Every row gives one point. Each copy is the shape, with its points in the same order, turned, moved and blurred by noise. Is it also mirrored, or only turned?

Shape (6 x 3):
[[-0.35 -0.17 -0.12]
 [ 0.93 -0.01  0.01]
 [ 0.51 -0.10 -0.05]
 [-0.10  1.00 -0.10]
 [-0.29 -0.09  0.42]
 [-0.22  0.05  0.17]]
Copy 1 (6 x 3):
[[ 0.28  0.07 -0.27]
 [-0.54 -0.08  0.76]
 [-0.26 -0.04  0.46]
 [-0.47 -0.55 -0.65]
 [-0.16  0.33 -0.26]
 [-0.11  0.26 -0.29]]
Copy 1 is: mirrored
Copy 2 (6 x 3):
[[-0.13  0.38  0.01]
 [ 0.32 -0.82 -0.18]
 [ 0.17 -0.45 -0.20]
 [ 0.00 -0.17  1.07]
 [ 0.39  0.44  0.07]
 [ 0.17  0.30  0.19]]
Copy 2 is: mirrored
Copy 3:
[[-0.22  0.47 -0.30]
 [ 0.69 -0.41 -0.51]
 [ 0.43 -0.10 -0.46]
 [-0.70 -0.58 -0.75]
 [-0.19  0.14  0.12]
 [-0.24  0.10 -0.13]]
Copy 3 is: mirrored

Shape:
[[ 0.30  0.30  0.10  0.01  0.31 -0.36]
 [-0.39  0.41 -0.12 -0.21  0.50 -0.13]
 [-0.09 -0.20  0.16 -0.23 -0.40 -0.25]
 [-0.05  0.54  0.15 -0.20 -0.32  0.22]
 [-0.37  0.46 -1.74 -0.18 -0.17 -0.36]
 [-0.25  0.52 -0.43 -0.20 -0.07  0.23]
 [-0.21  0.36  0.14  0.32 -0.43 -0.07]
 [ 0.28 -0.10  0.14  0.12  0.85  0.09]
 [-0.27  0.39  0.17  0.34 -0.43  0.10]]
Copy 1 (9 x 6):
[[ 0.31  0.12 -0.25  0.10 -0.28 -0.07]
 [ 0.49  0.48  0.01 -0.03  0.28  0.42]
 [-0.12  0.23  0.43 -0.16  0.05 -0.38]
 [-0.09  0.05 -0.06  0.05  0.63 -0.06]
 [-0.24  1.76 -0.70 -0.70  0.48  0.16]
 [-0.04  0.52 -0.14 -0.16  0.61  0.30]
 [-0.26  0.35  0.07  0.46  0.35 -0.19]
 [ 0.22 -0.14 -0.09  0.02 -0.49  0.70]
 [-0.28  0.28  0.16  0.53  0.51 -0.07]]
Copy 1 is: mirrored
Copy 2:
[[ 0.18 -0.19  0.37 -0.34 -0.05 -0.49]
 [-0.03 -0.10 -0.29 -0.64 -0.03 -0.26]
 [ 0.40 -0.42 -0.11  0.34 -0.09 -0.07]
 [ 0.08 -0.35  0.03 -0.15 -0.66  0.17]
 [-1.20 -0.48 -0.86  0.14 -0.33 -1.03]
 [-0.39 -0.18 -0.31 -0.21 -0.51 -0.07]
 [-0.06 -0.74  0.14 -0.07 -0.20  0.21]
 [ 0.09  0.46  0.45 -0.41  0.32 -0.23]
 [-0.09 -0.71  0.13 -0.09 -0.24  0.36]]
Copy 2 is: only turned

Shape (12 x 8):
[[-0.59  0.67  0.53 -0.15  0.51 -0.37 -0.64  0.07]
 [ 0.71  0.06 -0.13 -0.21 -0.11  0.29  0.21 -0.16]
 [-0.52  0.36  0.33 -0.32 -0.12 -0.43 -0.61 -0.26]
 [ 0.27 -0.10 -0.63  0.18  0.02  0.79  0.88 -0.50]
 [ 0.04  0.64  0.67  0.20  0.12 -0.01 -0.23 -0.08]
 [ 0.12 -0.66 -0.11 -0.06  0.26  0.04  0.64 -0.18]
 [-0.42  0.43  0.04  0.06 -0.05 -0.64 -0.14  0.57]
 [ 0.26 -0.07 -0.22  0.30 -0.19 -0.44  0.71 -0.47]
 [ 0.11  0.23 -0.31  0.29  0.22 -0.04  0.13 -0.79]
 [-0.16 -0.68 -0.05  0.58 -0.36 -0.12  0.39  0.08]
 [-0.05  0.24 -0.03  0.39  0.17 -0.39 -0.75  0.18]
 [ 0.25  0.17 -0.20  0.06 -0.35  0.45  0.29 -0.36]]
Copy 1, 12 rows:
[[ 0.47  0.14  0.20 -0.91  0.71  0.07  0.07  0.23]
 [ 0.26 -0.02  0.21  0.58 -0.34  0.42 -0.32 -0.07]
 [ 0.18 -0.20 -0.04 -0.80  0.63  0.24 -0.43  0.11]
 [-0.71  0.43  0.23  0.97 -0.59  0.17 -0.13 -0.25]
 [ 0.48  0.25  0.60 -0.36  0.32  0.56 -0.09 -0.14]
 [-0.40 -0.17  0.11  1.01  0.15  0.04  0.07  0.28]
 [ 0.23 -0.29 -0.19 -0.52  0.58  0.04  0.46 -0.32]
 [-0.39  0.00 -0.16  0.74  0.54  0.64  0.06 -0.46]
 [-0.18  0.66 -0.04  0.33  0.40  0.25 -0.35 -0.27]
 [-0.44 -0.42  0.27  0.58  0.61 -0.17  0.18 -0.56]
 [ 0.63  0.12 -0.09 -0.34  0.56 -0.25 -0.21 -0.44]
 [-0.25  0.07  0.40  0.43 -0.32  0.43 -0.22 -0.36]]
Copy 1 is: only turned
Copy 2 (12 x 8):
[[ 0.20  0.24 -0.71 -0.22  0.04 -0.62  0.83  0.05]
 [ 0.37 -0.62  0.51  0.19 -0.02  0.35 -0.15 -0.06]
 [ 0.13 -0.17 -0.28 -0.48  0.00 -0.83  0.47  0.03]
 [-0.30 -0.23  0.88  0.57 -0.48  0.62 -0.31 -0.43]
 [ 0.24 -0.13  0.03  0.28  0.10 -0.39  0.72  0.31]
 [-0.68 -0.39  0.13 -0.08 -0.09  0.60 -0.37 -0.17]
 [ 0.11 -0.24 -0.91  0.22 -0.41 -0.44  0.08  0.25]
 [-0.58 -0.95  0.17  0.51 -0.12 -0.02 -0.15 -0.20]
 [-0.30 -0.40  0.43  0.38  0.09 -0.18  0.12 -0.68]
 [-0.76 -0.24  0.05  0.29 -0.11 -0.07 -0.56  0.46]
 [ 0.18  0.10 -0.58  0.29  0.43 -0.68 -0.09 -0.03]
 [ 0.05 -0.45  0.64  0.37 -0.37 -0.05 -0.23 -0.06]]
Copy 2 is: only turned
Copy 3:
[[-1.32  0.34 -0.08  0.02 -0.74 -0.20  0.13  0.10]
 [ 0.40  0.21  0.41 -0.11  0.04  0.44 -0.05 -0.09]
 [-1.06  0.38  0.04 -0.19 -0.17 -0.28  0.55 -0.09]
 [ 0.84 -0.56 -0.18 -0.69 -0.10  0.34 -0.14 -0.38]
 [-0.83  0.08  0.22 -0.39 -0.20  0.11 -0.24  0.34]
 [ 0.15 -0.63 -0.22  0.25  0.22  0.27  0.08 -0.39]
 [-0.76  0.22 -0.49  0.18 -0.29 -0.14  0.43  0.59]
 [ 0.01 -0.19 -0.70 -0.34  0.56  0.58  0.06 -0.12]
 [-0.16  0.09 -0.42 -0.66 -0.07  0.15 -0.26 -0.59]
 [ 0.05 -0.56 -0.47  0.02  0.66 -0.33  0.09  0.13]
 [-0.61  0.52 -0.31  0.19 -0.28 -0.49 -0.25  0.11]
 [ 0.32  0.00  0.02 -0.63  0.14  0.14  0.06 -0.04]]
Copy 3 is: mirrored
